Each row is a point. The last column is the point's height on a tilted bowl or saddle (a function of degree 2), plus a little noise. Count its main directions that bend up, bend down and stay straight.
In the rows, 128 means zero.

Points (10 x 3)
[[ 98 177 142]
 [109 125 101]
 [145  99  86]
 [134  96  93]
 [165 143  99]
 [112 136 102]
 [112 151 112]
 [118 171 135]
 [105  67 142]
 [144 120  88]]
Directions: 1 up, 0 down, 1 straight

Points (16 x 4)
[[177 171 161 126]
 [102 110 103 112]
 [125 101 116 112]
 [ 72 130 161  70]
 [153 127  78 102]
 [123 143 119 135]
 [113  91 130  94]
 [110 186 132 119]
 [133  85 124  99]
 [101 154 101 130]
 [114 169 149 120]
 [122  92 123 102]
 [102 113 172  67]
 [121 124 159 108]
 [140 130  78 106]
 [129 154 150 127]]
Directions: 0 up, 2 down, 1 straight

Points (47 x 7)
[[ 92 181 102 115 165  77 145]
 [ 64 165 144 162 110 123  87]
 [127 111 144 126 124 109 127]
 [173 141 148 130 108  85  99]
 [147 115 180 156  72 152 170]
 [128 124 195 173 133 153 155]
 [152 119 128 150 123  99 104]
 [156 134 117 101 135 174 102]
 [111 144 127 127  82 128 123]
 [152 129 111 123 103 129 119]
 [139 137 141  87 122  92 100]
 [150 159 121  68 142 170  82]
 [116 154 107 113 127 150 124]
 [105 183 138 139 116 129 118]
 [162  91  91  88 131 126 103]
 [132 126 149 165 148  91 105]
 [185 138 121 117 141 102 106]
 [135 110 123 129 106 118 118]
 [133 100 153  93  35 153 142]
 [129 135 165 129 149 115 148]
 [119 103 107 184 105  91  73]
 [145 125 154 125 115 104 122]
 [126  69 127 142 155  72 120]
 [ 94 137 122 140 172 113 156]
 [121  91 189 146 188 113 217]
 [138 122 139 166 154 139 120]
 [107 154 102 120 135  90 127]
 [121 123 115 131 156 105 143]
 [137  74 122 165 130 145 101]
 [ 75 111 108 160 161 126 134]
 [133 138 138  93  97 157 106]
 [ 96  89 138 101 131 135 138]
 [119 107 167 151 107 111 131]
 [ 72 117  90 130 146 120 145]
 [117 146  92 106 144 115 145]
 [131 125 126  98 177 160 156]
 [120 173 165 136  79 141 144]
 [119 144 137 109  92 138 118]
 [141 145 161  81 128  65  84]
 [154 115 150 201 157 156  72]
 [ 80 128 128 119  75 133 110]
 [132 108 138 180  66 141 125]
 [118 113 166  76 112 133 120]
 [ 96 122 146 134 115 136 127]
 [120 118 182  97 158 159 179]
 [121 126 144 123 134 159 132]
 [114 123 115  85 132 151 111]]
Directions: 2 up, 3 down, 1 straight

Points (67 x 9)
[[124 138 167 112 160  91 120 151 149]
 [136 134 135 136 114 153 120 142 130]
 [157 129 113 143 157 146 104 102 143]
 [164 126 144 150 171 119 131  80 152]
 [123  74 139 135  67 133 107 140 156]
 [152  86 105 131 163 130 145 102 155]
 [106 159 141 144 147 127 116 102 135]
 [133 133  86  84 163 139  87 142 152]
 [ 71 130 134  94  95 138 172 150 163]
 [102 137 122 154 110 142 159 163 144]
 [156 167 118  98  98 143  61 133 158]
 [124 123 174 101 143 138 102 153 145]
 [170 120  95 137 126  52 159 148 180]
 [ 88 138 139 141 176 111  89 106 158]
 [126 148 135 113 166 134 122 106 141]
 [127 180 110  92 138 151 111 118 148]
 [145 102 150 140 109 173 108 113 142]
 [149 124  98  93 177 133 132 103 154]
 [156 155 112 163 150 136 115 129 140]
 [132 117  65 160  77 173 105 124 167]
 [ 75 148 119 167  88  85  97 113 150]
 [167 123 137 116 161 120  89 101 150]
 [117 133 147 155 144 155 133 119 135]
 [ 99 108  86 125  80 123 212 111 195]
 [115 132 123 143 115 106 139 133 134]
 [128 171 156 123 174 127  87 105 150]
 [141 165 152 163 162 152 102 105 142]
 [ 74  74 156 142 139 111 139  96 165]
 [184 144 159 149 147 138 113 111 143]
 [177 136 117 117 149  48 126 114 176]
 [120 113 142 109 175 169 182 119 167]
 [107  84 124 154 127 141 145  82 157]
 [110 113  81 122 100  69  90 136 171]
 [138 162 108 134 115 108 175  71 158]
 [102 127 110 125 191 125 114 109 157]
 [137  99 125 153 151 126 121  96 144]
 [ 95  73 122 114 118 123 142 110 159]
 [135 151 109 137 113 139 119 129 132]
 [136 131  80 161 113  89  84  80 165]
 [117 135 117 128 136 164 103 155 138]
 [165 119 173  78 164 151 137  93 167]
 [161 165 156 119 130 117 214 134 174]
 [138 125  59  95 114 171 150  98 173]
 [107  74 149 151 102 181  62 121 169]
 [166 123 115 126 133 111 167 173 157]
 [117 125 130 129  43 164 107 131 151]
 [123 123  99 160 112  93 171 163 160]
 [184 142 182 133 123 136  99 146 147]
 [119 115 123  93  73 147 137 125 152]
 [123 112 128 131 114 120 131  94 137]
 [ 97  91 162 102 110 131 173 115 159]
 [122 118 129 122 115  98  97 167 144]
 [130 115 121 141 109 129 106 131 133]
 [117  95 124 160 120 151 137  99 146]
 [122 117  69  97 155 148  85 130 154]
 [122 139  92 131  94 158 116 170 146]
 [116 105 152 114 156 129 172  82 160]
 [154 134 114 120 128 100 121 148 142]
 [161 143 151 137 106 121 152 138 136]
 [144 138  93 124  96 104  88 163 153]
 [144 128 114 154 109  97 156 156 148]
 [145 173 110 130 132 124 168 118 148]
 [ 95 169 147 141 129 159 108  87 139]
 [133 183 170 108 150 148 123 147 146]
 [ 68 178 156 143 137 116  95 119 147]
 [132 152 153 142 122 114 103 163 134]
 [156 114  67 144 144 112 193 126 176]]
Directions: 7 up, 0 down, 1 straight

Points (71 x 9)
[[139 140 153  82 155 112  99 163 158]
 [108 149 144 159 173 161 161 114 144]
 [143 121 115  92 117 138  98 115 145]
 [128 181 129 136 189 130 120 107 151]
 [116 100 109 138 172 147 110 133 120]
 [166 118 100 143 155 128 132 160 118]
 [137 113 152 169 175 152 138 101 130]
 [112 163 142 141  72 131 164 157 143]
 [120 114 144 147 155 131 158  50 171]
 [124 154 145 114 130 115 107  98 138]
 [ 92 133 100 111  94 125 135 195 152]
 [132 108 107 127 137 127 138  69 154]
 [176 141 167 100 138 114 126 119 155]
 [109 106 105  96 156  97 134 133 156]
 [104 148 162 119 104  89 129 103 145]
 [119 190 153 154 159  95 156  86 177]
 [142  68  92 142 118 135 118 164 139]
 [156 150 168 125 127  63 165 143 188]
 [131 141  67  63 161 124 103  78 220]
 [158 102  99 108  85 143  87 149 151]
 [103  84 200 147 106 135  89 135 146]
 [117 132 183 145 153 110 110  94 142]
 [115 144  96 111 112  93 104 133 150]
 [163 152 134 130 122 111 120 129 136]
 [155 121  74 162 161  61 125 105 174]
 [ 90  82 121  91 115 121 115 105 172]
 [132  94 155  95 130 121 116 110 146]
 [150 120 150 143  68 111 145 114 149]
 [ 82 150  89 161 179 141  62 134 148]
 [179 109  89 127 116 136 114 100 143]
 [178 119 178 110 134 120 110 181 154]
 [115 118 144  77 121 175  73 127 164]
 [107 175 119 110 153 133 126 147 138]
 [106 170 147  67 215  98 109 170 216]
 [ 81 118  98 156 111 134 148 121 141]
 [140 123 115 121 106  87 152 135 150]
 [121  78 145 145 130 147 183 114 159]
 [140 144 130 167 157 109 182 142 151]
 [142 106 118 127  94 124 162 111 144]
 [158  93  94 151 142 134 175 162 140]
 [119 124 143 159  58 142 103  94 138]
 [115 139 106 126 127 119 142 144 127]
 [118  92 127  99 184 114 136 123 150]
 [118 149 127 115 165  83 127 146 150]
 [146 134  87 127 154 159 136 129 130]
 [112 152  99 132 101 112  96 108 140]
 [ 98 110  77 159  97 153 160 110 163]
 [147 124 132 115 164  99 101 131 134]
 [110 125 144 133 136 155 115 135 113]
 [120  84  67 140 153 118 124 126 152]
 [160 159 134 153 132 124 172 159 154]
 [114 117 112 126 134 131 103 116 124]
 [138 112 148 133 102 170 166 166 142]
 [157 155 132 141 164 138 151  93 143]
 [138 110  92 180 133 107  99 111 139]
 [124 174 149 103 143 153 130 117 146]
 [107 135 153 155  60 147 146 134 131]
 [ 96 125 130 113 128 122 113 158 126]
 [ 96  94 133 147 156 138 160 147 136]
 [127 137 103 173  85 143 115 128 130]
 [144 149 166  98 119 140 150 147 145]
 [138 151 126 164 181 118 188 151 159]
 [ 70  81 151 156 123 130 167 129 165]
 [ 88 131 118 138 221  83 138 145 169]
 [151 143 129 127 149 147 136 125 123]
 [130 131 149 141 136 137  93 133 115]
 [178  98 139 182  94 130 143  79 165]
 [129 120 158 104  79 151 100 114 137]
 [170 143 138 111 123 153 162 122 146]
 [138 142 104 122 182 177 108 144 133]
 [123 132 112 117 160 129  97  64 161]]
Directions: 7 up, 0 down, 1 straight

Points (71 x 9)
[[147 113 120 100 183 135 121 167  96]
 [144 119 139 127 170 126 140  93 110]
 [125  99 185 116 131 110 132 143 122]
 [195 124 164 139 120 147 112  62  76]
 [109  98 102 102  72 165 143 162  99]
 [156 138 143  94 172 127 134  97 105]
 [134 176  92  80 112  94 179 139  94]
 [168 153 158 107 158  98 120 100 103]
 [139 170 146 112 119 108 107 137 119]
 [168 109 170 148  99 138 143 112 115]
 [125 127 150  90 117  90 127 117 133]
 [ 65 105 165  92 150 103 130 125 110]
 [166 147 134 101 138 120 109 160 108]
 [134 118 174 134 108 105 125 146 130]
 [109 132 123 124 152 137 152 156 118]
 [116  97 114 105 124 113 104 186 113]
 [113 113  90 127 100 115 111 108 115]
 [128 118 121 104  92 164 132 119 109]
 [110 127 126 133 118  95 124 151 132]
 [127 164 108 117 126 158 185 136  96]
 [120 129  89 135 110  67 120  99 103]
 [165 125  98 127 152 155 153 100  97]
 [108 103 103  91 130  97 120 137 130]
 [126  81 139 138 131 161  93 143 104]
 [158 113 117 106 130 132 162 101 115]
 [135 148 105  74 107 130 177 117 107]
 [120 123 147 132 134 102 156 136 129]
 [124 137 124 100 147 119 166 112 121]
 [105 137 185 158 151 167 109 150  86]
 [142 134 146 134 146  99 147 108 120]
 [ 60 117 117 198 102 144 132 124 124]
 [139 127  70 144 137 117 150 121 110]
 [114 114 121 138  91  91 120 104 123]
 [102  79  95 130 152 140  94 145  94]
 [165 182 114 113 132 164 124 111  83]
 [ 97 136  66 125 121 168 142 139  88]
 [118 112 147 166 110  91 135 150 137]
 [152  73  86 157 103  89 128 120 104]
 [122  85 124 123  83 120 149  78 107]
 [116 163  96 138 165 103 158 125 107]
 [137 123 187  99 161 139 111 151  94]
 [113 109 152 108 149 132 124 134 123]
 [146  97 123 151 104  96 151 163 127]
 [ 91 142  84  77 146 133  57 137  63]
 [141 134 142 128 118 142 134 135 126]
 [121 160 123 106 100 147 113 124 110]
 [119 154 132 120 147 116 141 159 120]
 [144 117  91 159 130 138 152 127 123]
 [ 80 123 143 150 139 150 143  94 102]
 [128 130 113 150 149 175 102 156  97]
 [ 69 110 112  73 146 147 132 173  99]
 [100 149 136 122 110  79 132 151 124]
 [ 66 153  92 116 177 111 147  92  76]
 [110 139  77 133 155 139 113 136 101]
 [ 79 102 128 173 123 136 126 179 120]
 [144 185 143 150 144 154 152 220  68]
 [178 117 110 146 110 163 104 101  98]
 [208 101 114  74 135 102  95 145  94]
 [155 118  79  80 117 101 143 103 111]
 [158 101  88 153 143  77 142 158 102]
 [120 117 140 161 165  95 118  69  94]
 [180 115 114 165 161 200  89 152  57]
 [139 143 167  83 145 134 146 116 112]
 [158  95 125 129 153 129 176 171 103]
 [117 130 112 176 130  90 110 120 129]
 [110  73 110 106 157 104 133 171 113]
 [ 88 143 107  50 135 178 151 123  85]
 [158 135 131 100 129 149 219 121  75]
 [ 95 100  62 114 117 136 177 158  96]
 [107 151 122 105 113 160 114 124 105]
 [119 129 121 167 137 147 142 105 126]]
Directions: 1 up, 7 down, 0 straight
